Rows are points. The ring and each string are closed loops that go straight from each point to the next, and from the last back to the first. Before rounding, they use only three directions, however many columns there are. Count how often each string passes through the ring. Passing back the other way cancels.

Ring, 9 rows:
[[ 32.4 -11.7 -13.4  -5.1]
 [ 36.0   8.2  -3.3   1.9]
 [ 20.9  18.5   2.3   9.9]
 [  4.5  18.9   3.4  14.5]
 [-17.7  12.0  -1.8  17.0]
 [-31.1  -2.2 -17.6  12.4]
 [-23.3 -14.7 -28.6   4.1]
 [-10.1 -20.6 -29.7  -1.1]
 [ 19.4 -20.3 -20.7  -6.0]]
String (27 x 4):
[[ -5.9  29.7   4.7  20.4]
 [-13.4  32.3 -12.0  18.3]
 [-23.5  25.3 -10.4  19.5]
 [-42.4   6.6   9.3  25.1]
 [-24.6 -17.1  15.7  16.1]
 [-37.4 -13.3   2.9  16.9]
 [-54.2   0.5 -31.0  15.3]
 [-39.6   5.3 -46.3   8.5]
 [-44.4 -17.1 -34.9   7.1]
 [-31.6 -28.9 -21.6   4.5]
 [ -8.3 -25.9   0.2   5.4]
 [ -5.1 -23.6  -6.2   3.4]
 [ -6.0 -48.1  -5.2  -2.4]
 [  7.0 -28.9 -36.0  -9.4]
 [ 18.3 -11.0 -47.6 -10.9]
 [ 14.5  -0.6 -31.2  -2.7]
 [ 11.7  -7.9 -12.8   1.3]
 [ 20.4   8.1 -32.4  -2.3]
 [ 50.8  10.9 -35.4 -10.2]
 [ 55.1  18.1 -30.5  -8.1]
 [ 36.9  16.9 -22.4  -1.4]
 [ 17.3   3.3  -8.4   4.0]
 [ 17.5  -5.3   9.4   6.7]
 [ 16.0  -8.8  20.4   9.2]
 [  6.5  -1.7  -2.8   7.0]
 [  5.7 -10.0  19.6  11.3]
 [  2.7   3.6  29.4  18.3]]
Times through: 1
String:
[[-21.0 -34.6  -2.8   5.6]
 [-31.7 -29.8 -17.0   5.6]
 [-42.7 -13.9 -43.3   5.2]
 [-27.2  11.8 -57.1   4.0]
 [-10.1   8.3 -35.5   4.7]
 [ -7.5  -8.5  -9.9   6.9]
 [-20.7 -25.4   5.0  10.0]
 [-38.6 -19.4 -14.8  10.7]
 [-45.7  -7.8 -37.7   9.1]
 [-43.1  -5.5 -43.9   7.3]
 [-38.7 -18.7 -28.5   7.1]
 [-27.0 -27.2 -11.2   6.7]
 [-10.5 -25.6   2.8   6.8]
 [-29.9 -37.4 -18.4   2.8]
 [-27.8 -30.7 -36.8  -1.1]
 [-16.6 -12.6 -49.6  -2.9]
 [-18.3 -26.5 -42.1  -4.0]
 [-15.8 -23.5 -45.9  -4.9]
 [-11.7 -13.5 -49.3  -4.3]
 [ -4.2  -4.2 -34.0   0.4]
 [ -5.2  -1.8 -37.5   0.3]
 [ -7.1  -1.5 -38.0   0.7]
 [ -8.5 -18.6 -10.0   4.5]]
Times through: 2

Ring:
[[ 21.5  29.3 -13.3  12.1  31.1 -24.0 -11.3   4.3  16.3 -18.1   0.1]
 [ -3.3  62.2  -9.2  18.4  32.5 -22.0  -7.0   1.3  12.2 -18.9   3.2]
 [-36.0  66.0  -9.8  16.6  12.7  -9.6   8.0  -2.2   9.3 -11.2  13.5]
 [-48.2  42.4 -22.1   6.3  -9.9   3.4  20.6   0.0   9.1  -1.1  18.5]
 [-43.9  -0.8 -30.7  -5.1 -30.9  12.8  28.9   1.8  12.0   7.7  23.0]
 [-21.1 -41.1 -16.6  -5.7 -34.3   8.8  24.5  -3.3  17.9   7.0  27.8]
 [ 13.5 -51.7   3.4   2.5 -13.3  -7.8   7.1  -7.8  22.9  -3.6  24.3]
 [ 29.5 -24.3  -2.5   6.6  10.5 -18.5  -5.4  -2.0  21.7 -11.8  11.5]]
String, 20 rows:
[[ 21.0 -12.3 -32.1  -3.4   5.9 -10.3   0.6   9.7  18.0  -6.3   2.7]
 [  2.7  -1.7  -4.6   8.2   4.1 -12.1   2.9  -3.2  17.8  -9.0  15.4]
 [ 19.9 -21.9  31.6  19.9  11.4 -23.6  -6.5 -16.9  23.3 -16.4  24.9]
 [ 11.9 -18.9  19.8  15.2   5.5 -18.1  -1.5 -12.9  21.6 -12.6  23.4]
 [  5.5 -13.5 -14.1   2.4  -1.9  -8.3   5.6   0.4  18.2  -5.6  13.9]
 [  8.2 -22.1 -42.4 -10.2  -9.4  -0.6  10.3  11.8  16.9   0.8   5.8]
 [ -5.1  -6.2   3.6  10.1  -2.0 -10.0   6.4  -7.7  18.1  -7.7  21.6]
 [  1.1 -45.4  45.6  19.5 -10.9 -14.6   5.3 -26.1  24.6  -9.7  40.5]
 [  3.3 -77.2  29.3   7.1 -28.8  -4.8  13.4 -20.9  25.9  -1.0  41.0]
 [ -4.6 -50.7  28.1  11.2 -20.5  -6.9  11.8 -20.0  23.2  -3.9  38.0]
 [ -8.2  -8.2  -5.3   6.0  -6.7  -6.1   9.7  -4.6  17.3  -4.8  20.3]
 [ -7.9  -5.9  -9.8   4.7  -6.0  -5.6   9.7  -2.6  16.8  -4.5  18.3]
 [ -2.1 -52.3  45.8  18.0 -16.6 -11.9   8.3 -27.0  24.8  -7.6  43.0]
 [ -2.6 -25.6  21.8  13.7  -7.3 -11.4   6.6 -15.9  21.1  -8.0  30.4]
 [ -3.5  -6.9 -17.6   1.7  -5.0  -5.3   9.0   1.1  16.7  -3.9  14.5]
 [  6.2 -20.6 -24.1  -2.8  -6.8  -4.6   8.2   4.2  18.0  -2.5  11.9]
 [  5.0 -16.7  20.5  15.4   2.2 -16.0   1.2 -13.9  20.9 -11.5  25.5]
 [ 23.2 -33.4  37.1  20.0   8.5 -23.9  -6.5 -19.3  24.8 -16.1  27.8]
 [ 53.4 -50.7  14.6   9.9  15.7 -26.8 -13.9  -7.4  26.9 -16.1  13.9]
 [ 42.7 -30.2 -33.2  -5.7  10.9 -15.0  -5.9  11.8  21.0  -8.2  -1.5]]
Times through: 1
String (16 x 11):
[[  3.5  49.4 -58.1  -2.9  21.8  -9.9  -0.1  21.4  10.1  -8.8 -11.8]
 [-11.6  77.0 -31.4  11.9  30.8 -16.3  -2.8  10.1   8.8 -15.4  -3.9]
 [-34.7  94.9 -13.4  20.8  28.0 -15.3   1.8   0.9   7.0 -16.4   6.1]
 [-36.4  61.3 -52.0  -1.0   2.6   2.0  15.5  14.6   6.5  -2.1   1.4]
 [-24.1  26.5 -53.3  -7.4  -7.6   4.8  17.2  14.8   9.9   1.7   3.7]
 [-27.9  15.7  -6.7   8.7  -7.5  -3.0  14.2  -5.2  13.9  -4.1  21.8]
 [-42.4   1.4  11.0  11.9 -21.5   1.5  21.5 -14.9  15.1  -1.0  35.2]
 [-46.6 -33.5  -7.2  -2.3 -45.6  15.0  33.6  -9.9  16.0  10.3  37.9]
 [-27.4 -62.8 -34.5 -17.4 -52.9  20.3  34.8   2.0  17.7  16.3  28.7]
 [ -4.5 -62.1 -44.7 -19.7 -39.1  13.5  25.2   9.0  18.7  12.3  17.5]
 [  7.2 -42.8 -42.5 -14.3 -20.9   4.2  15.2  10.6  18.4   5.1  10.3]
 [ 36.0 -74.3  -2.8  -2.7 -11.2 -10.5   2.1  -3.7  25.9  -3.8  19.2]
 [ 45.8 -50.5  18.7  11.1  11.5 -24.8 -10.9  -9.9  26.6 -15.0  17.8]
 [ 31.3 -11.5  28.3  21.3  23.8 -29.6 -13.6 -13.6  23.2 -20.7  17.9]
 [  6.4  10.6  15.9  19.0  16.5 -21.2  -4.5 -10.4  18.7 -16.2  18.1]
 [ -0.8  18.1 -12.5   8.7  10.7 -12.9   1.6   0.7  15.4 -10.4  10.2]]
Times through: 0

Ring:
[[ 41.3  28.3  13.6  17.1 -24.2  13.0 -33.7 -18.8  -9.3   1.0  -7.9  12.7
  -35.2 -33.6]
 [ 14.3  43.2  -0.6  18.4 -25.3   4.1 -38.4 -26.6  -6.8 -11.0 -17.0  -5.4
  -40.2 -27.5]
 [-19.6  30.8 -18.9   8.3 -21.7  -1.2 -17.2 -21.7  -5.6 -15.0 -17.0 -15.4
  -33.7 -12.4]
 [-48.5  -7.2 -20.8 -10.1 -11.5  -5.6  20.4  -5.3  -5.5 -16.2  -6.2 -12.7
  -21.8   6.5]
 [-34.6 -47.7   4.5 -22.2  -2.2  -1.5  45.6  13.3  -7.8  -8.4  11.4  10.1
  -12.2  10.5]
 [  4.5 -37.7  10.9 -12.9  -8.5  10.7  29.5  10.4 -10.2   5.7  12.3  23.5
  -12.7  -5.3]
 [ 33.8  -7.8  12.1   2.3 -17.5  17.0  -0.8  -2.1 -10.9  10.4   4.5  24.3
  -20.9 -22.4]]
String (28 x 14):
[[ -5.8 -16.1  18.4  -5.7  -9.1  -0.3   9.8  -0.7  -7.6 -11.5   3.5   9.8
  -25.9  -7.2]
 [-19.8 -63.4  64.0 -22.9   9.3 -14.1  38.1  18.4  -6.8 -27.6  21.6  22.6
  -25.3   7.1]
 [-34.7 -71.3  25.8 -30.0   5.6  -5.0  59.2  23.3  -8.0 -11.9  21.1  19.6
  -10.3  15.4]
 [-45.7 -65.4 -25.1 -32.0  -3.2   7.9  72.0  22.6  -9.5   8.1  15.4  12.8
    4.2  19.6]
 [-33.3 -34.1 -43.7 -19.5 -13.7  14.1  49.0   9.5  -9.7  14.1   4.3   5.6
    0.0   8.6]
 [-16.6 -14.4 -18.7  -8.5 -14.7   8.4  21.7  -0.2  -8.6   2.5   0.0   4.7
  -14.7  -2.6]
 [-15.5 -23.5  25.3  -9.4  -5.1  -5.5  15.3   1.9  -6.8 -18.0   5.5   8.5
  -26.9  -2.4]
 [-29.3 -46.4  39.2 -19.1   3.2 -12.1  32.6  11.1  -6.3 -25.0  13.1  11.5
  -24.6   7.2]
 [-47.1 -71.4  22.5 -31.9   6.9  -9.0  62.1  22.8  -7.1 -16.8  19.6  14.0
  -11.0  19.8]
 [-44.8 -70.5   0.3 -32.5   2.3  -0.1  68.1  23.7  -8.5  -3.7  18.5  15.0
   -2.9  19.6]
 [-28.8 -41.9 -39.5 -21.7 -12.3  15.9  53.9  13.2 -10.4  17.0   7.9  10.8
    2.4   8.8]
 [-16.1 -28.3 -24.6 -14.0 -13.6  13.3  35.5   6.7  -9.8  10.8   4.9  10.7
   -6.7   0.7]
 [-15.0 -47.2 -24.2 -21.1 -10.6  17.1  51.7  15.7 -11.1  17.8  12.0  19.1
    1.1   4.9]
 [ -5.5 -47.4 -17.1 -19.5 -10.6  18.5  48.3  16.0 -11.5  19.1  13.5  23.4
    0.0   1.4]
 [  1.9 -26.0 -37.0 -11.5 -19.0  24.9  35.1   7.3 -11.9  26.6   5.5  18.0
   -0.4  -5.5]
 [  2.7 -15.2  -1.1  -5.3 -14.1  10.1  14.1   0.3  -9.4   3.4   3.2  13.5
  -17.8  -9.6]
 [  8.2 -22.8  34.2  -5.5  -7.1   1.0   8.5   2.4  -8.4 -10.3   8.3  18.7
  -26.8 -11.0]
 [ 21.8 -33.2  59.3  -6.3  -2.7  -0.5   7.7   6.7  -8.8 -13.1  14.8  28.9
  -29.6 -14.0]
 [ 37.4 -30.2  32.7  -4.6 -10.5  15.1  11.6   7.6 -11.5   8.9  14.1  35.0
  -18.7 -19.0]
 [ 37.9 -15.9 -13.7  -1.6 -21.6  29.6  13.9   3.3 -13.2  29.7   6.8  29.8
   -7.5 -20.9]
 [ 23.3  -6.2 -26.9  -0.6 -23.5  26.6  11.7  -1.4 -12.1  25.7   1.0  19.4
   -8.9 -17.8]
 [ 14.7  -7.2 -10.3  -1.2 -18.9  17.1   8.5  -2.3 -10.4  12.2   1.2  15.7
  -15.9 -15.2]
 [  4.7 -12.0  26.4  -2.3  -9.8   0.4   2.2  -2.5  -7.8 -11.7   3.5  12.7
  -28.9 -12.1]
 [ 23.9 -35.2  61.0  -6.6  -2.4   0.1   8.6   7.7  -9.0 -12.2  15.8  30.7
  -29.1 -14.3]
 [ 27.0 -44.6  35.5 -11.2  -6.1  12.5  24.6  13.7 -11.3   6.8  18.4  36.3
  -15.4 -12.2]
 [ 19.7 -47.6 -11.3 -15.9 -13.2  27.0  43.2  17.1 -13.4  29.6  16.6  34.7
    1.9  -7.3]
 [  3.3 -32.3 -41.6 -13.9 -19.0  28.3  41.8  10.6 -12.7  32.1   7.7  21.4
    4.1  -4.3]
 [ -4.8 -22.2 -11.9  -9.5 -13.9  12.3  24.7   3.8  -9.7   7.8   4.5  13.2
  -12.1  -5.0]]
Times through: 4

Ring:
[[-11.8  29.9  20.4   1.0  -5.5 -55.2 -24.6  -2.1  -9.4  18.6  37.3   5.5
   -5.2  17.0]
 [  6.5  18.1  22.2   3.9  12.7 -24.5 -11.8   5.4   4.7   9.1  45.9  -6.9
  -10.1   7.7]
 [ 18.0   3.5  13.4   7.7  24.5   6.8  -0.1   9.9  13.3  -1.7  39.9 -12.0
  -13.1  -0.2]
 [ 17.6 -13.0 -13.2  19.3  23.8  33.5   0.7   6.9  10.2 -13.4  18.7  -3.5
  -15.4  -1.4]
 [  0.7 -19.9 -38.6  20.1   8.5  34.9  -0.2  -0.2  -2.6 -16.2 -18.6  14.0
  -10.1   1.2]
 [ -7.6 -14.8 -33.5   5.9   3.0  22.9   8.5   0.5  -4.4 -10.8 -33.5  15.9
   -2.9  -1.5]
 [-17.6   1.7  -9.0 -22.1  -2.7  -8.3  22.3   4.2  -3.5   3.7 -41.2  12.1
    8.6  -5.9]
 [-25.1  20.3  10.3 -29.3 -10.7 -43.7  12.4   2.2  -8.2  16.9 -24.8  11.5
   11.3   0.8]
 [-26.3  31.7  16.0 -14.4 -16.2 -65.3 -13.9  -3.6 -15.2  22.7   6.2  13.6
    4.6  14.1]]
String, 26 rows:
[[ -3.3  25.2  32.7 -19.1   7.3 -40.1   4.3   8.1   4.7  16.9  25.5  -6.7
    0.6   1.8]
 [  0.2  28.6  37.4 -12.8   8.9 -44.5  -4.3   7.4   4.9  18.1  42.1  -9.1
   -3.2   5.5]
 [ -4.0  11.4   4.6   1.9   4.0 -19.1  -7.5   1.9  -2.2   6.0  16.2   4.0
   -5.5   6.9]
 [ -4.8  12.2  -3.5  19.0  -0.4 -22.7 -27.4  -3.9  -8.9   4.8  30.3   9.4
  -11.9  16.5]
 [ 23.8  13.2  28.8  12.6  27.8  -6.8 -11.6  10.3  15.3   3.4  70.3 -18.6
  -17.7   4.9]
 [ 33.6   3.6  35.2  -5.5  42.0  17.3  19.6  20.7  30.1  -1.7  53.1 -30.0
  -12.5 -11.9]
 [ 40.0  -6.6  25.2   2.0  47.8  37.8  22.1  21.7  33.2  -9.6  50.4 -30.8
  -15.9 -14.5]
 [ 31.2  -9.2  16.5  -4.6  41.1  37.6  28.5  20.0  28.8  -9.7  26.9 -23.9
  -10.6 -16.4]
 [  3.6   2.1   4.1  -5.4  13.8   1.9  10.7   8.0   7.0   0.2   5.1  -2.4
   -3.8  -3.4]
 [  1.5  -5.5 -19.1  18.6   7.8  11.1 -10.2  -0.1  -2.6  -7.0   7.5   8.6
  -11.5   6.5]
 [  2.5  -3.9  -9.6   5.0  11.4  10.5   3.8   4.5   2.9  -4.7   0.9   3.3
   -6.8  -0.2]
 [  3.6  -4.9  -6.7  -1.3  13.8  13.4  12.0   7.0   6.0  -4.7  -4.5   0.8
   -4.5  -4.3]
 [ -4.2  -4.4 -19.3  10.3   4.0   6.7  -3.8   0.0  -4.1  -4.9  -5.9  11.1
   -6.8   4.4]
 [-13.4 -24.8 -68.2  40.0  -8.3  32.9 -22.8 -12.2 -20.2 -20.1 -32.8  33.9
  -13.1  13.8]
 [-11.1 -26.1 -53.1  10.3   0.1  39.4  11.8  -1.9  -7.8 -18.0 -55.8  23.6
   -2.3  -3.1]
 [ -2.4  -5.4  -2.3 -23.6  12.8  13.0  35.1  11.5   9.4  -2.1 -32.4  -0.1
    5.7 -14.5]
 [ -7.2   3.2  -3.6  -8.7   4.1  -6.0   9.9   4.3  -0.3   2.2 -12.1   6.1
    0.4  -1.4]
 [-21.3   3.6 -22.6   3.0 -11.6 -16.3  -8.1  -5.4 -15.4   2.5 -23.3  22.2
   -0.1   9.3]
 [-29.2   9.6  -8.4 -26.7 -13.8 -28.1  17.1   0.2 -11.4  10.2 -48.5  19.1
   12.7  -1.3]
 [-21.5  18.9  28.4 -62.8  -0.2 -35.7  51.8  14.4   6.6  19.2 -48.9  -1.1
   23.1 -18.5]
 [-18.2  21.8  28.7 -49.5  -0.2 -40.0  35.8  11.5   4.2  19.3 -27.9  -1.1
   16.8 -11.2]
 [ -7.4  11.1   8.6 -13.9   4.1 -18.9   9.0   5.4   0.8   7.8  -2.2   2.5
    1.4  -0.5]
 [-31.4  26.2  -3.3   0.9 -23.5 -60.5 -27.9 -10.3 -24.2  18.1   0.7  24.2
    0.8  21.2]
 [-40.6  43.6  12.9  -6.3 -32.8 -94.9 -37.6 -12.9 -30.1  30.8  12.7  25.5
    4.1  28.0]
 [-30.0  43.7  25.8 -11.1 -21.8 -88.3 -28.8  -6.8 -20.2  30.4  25.2  14.4
    2.9  22.3]
 [-11.5  33.9  37.0 -22.0  -1.0 -59.5  -2.5   5.0  -1.3  23.6  26.5  -2.6
    3.0   6.6]]
Times through: 4
String:
[[-32.2  22.9  -0.2 -15.4 -20.6 -53.8  -7.5  -5.3 -18.8  17.8 -19.7  21.2
    7.7  11.5]
 [-38.1  29.4  -0.7  -9.6 -28.1 -69.0 -21.3 -10.0 -25.9  21.9 -12.0  26.3
    6.3  19.2]
 [-15.5  14.2  -2.0  -0.6  -6.7 -30.5 -11.0  -2.4 -10.5   9.1   1.9  12.9
   -1.7  10.3]
 [-11.4  17.7  13.3 -14.7  -0.4 -32.6   3.0   3.6  -2.6  12.5   3.0   4.1
    2.1   3.2]
 [-22.4  36.7  29.6 -21.7 -11.7 -70.7  -8.6   0.1 -10.0  26.3  15.1   6.5
    5.7  11.2]
 [-30.2  46.1  25.2  -4.3 -23.8 -93.2 -38.3  -9.2 -23.0  31.2  34.5  16.0
    0.1  27.0]
 [-15.4  36.4  30.7 -10.5  -7.3 -67.2 -18.6  -0.4  -8.6  24.3  34.5   3.5
   -0.6  14.9]
 [ -1.5  19.4  26.7 -18.0   9.5 -29.2   8.5   8.8   6.1  13.0  18.6  -6.4
    0.3  -0.8]
 [ -6.4  14.7   6.3   2.2   1.3 -26.3 -11.5   0.6  -4.4   8.3  18.9   5.2
   -5.4   9.2]
 [ -6.7  22.4   7.5  18.7  -3.3 -41.2 -36.2  -5.1 -11.1  11.5  45.8   8.1
  -12.5  21.4]
 [  8.4  23.2  27.6   9.6  12.6 -32.7 -21.8   4.1   3.7  11.6  62.8  -8.4
  -13.4  12.5]
 [ 19.2  15.0  36.7  -8.2  27.5 -10.4   8.3  14.8  19.0   7.2  49.8 -21.0
   -8.7  -3.9]
 [ 23.1   8.8  32.6  -7.8  31.9   2.5  14.4  16.7  22.4   2.8  44.9 -22.7
   -9.3  -7.6]
 [ 41.6   0.8  38.6  -3.3  49.5  26.6  22.2  23.6  35.7  -4.4  62.1 -35.9
  -15.3 -14.4]
 [ 27.9  -5.9   5.2  20.5  32.4  27.3  -3.1  10.6  17.2  -9.9  48.3 -14.6
  -19.6  -0.7]
 [  0.6  -0.4 -15.4  21.9   5.7   1.6 -18.4  -1.8  -4.9  -4.0  18.0   9.0
  -13.1  10.8]
 [  0.8   2.7  -0.7   0.2   9.9  -1.3   3.1   4.9   2.7   0.2   6.4   1.6
   -5.2   0.7]
 [ 19.5 -13.1  -5.0   6.1  28.4  36.2  16.0  11.9  16.4 -12.2  10.8  -9.1
  -10.9  -8.9]
 [ 20.9 -25.0 -27.0  23.7  27.5  55.4   6.9   7.6  12.1 -21.7   5.5  -1.8
  -16.6  -5.4]
 [  8.7 -31.8 -61.1  51.9  11.0  56.7 -22.7  -6.2  -6.8 -27.9  -2.4  19.3
  -23.0  10.2]
 [ -3.6 -13.9 -40.9  31.5   1.4  21.0 -19.2  -5.9 -10.5 -13.2  -5.1  19.4
  -13.9  11.1]
 [ -1.7  -4.5 -14.5   5.0   7.5   8.9   2.9   2.7  -0.3  -4.6  -6.6   7.3
   -5.5   0.8]
 [  4.0  -8.6  -6.4 -10.6  16.6  21.0  25.5  10.3   9.9  -6.2 -18.1  -1.2
   -0.7 -11.0]
 [  2.4 -15.1 -14.4 -13.9  16.5  31.3  34.0  11.0  10.3  -9.7 -34.9   1.2
    1.8 -15.1]
 [ -4.1  -1.4  -6.5  -8.1   7.5   3.5  14.0   5.7   2.2  -1.0 -15.2   4.8
   -0.2  -4.0]
 [-15.5  -1.0 -26.7  11.3  -7.3  -5.9 -11.5  -5.4 -13.5  -1.8 -16.2  20.7
   -4.4   9.8]
 [-21.1  -4.7 -27.7  -7.1  -8.4  -1.1   9.9  -1.7 -11.0  -1.7 -46.1  21.5
    4.7   0.2]
 [-22.0   0.1  -8.6 -36.0  -3.9  -6.7  37.6   6.7  -1.8   4.5 -62.3  12.5
   15.4 -12.6]
 [-11.8   7.7  16.2 -46.9   7.0 -12.6  46.8  14.1   9.3   9.5 -41.7  -2.1
   15.7 -18.1]
 [ -7.7   8.8   8.5 -20.0   5.3 -14.7  17.5   7.4   2.9   7.0 -11.7   1.7
    4.1  -4.7]
 [-15.5  11.3  -1.9  -8.2  -4.8 -24.8  -0.2   0.1  -7.6   8.1  -9.6  11.5
    1.6   5.0]]
Times through: 0
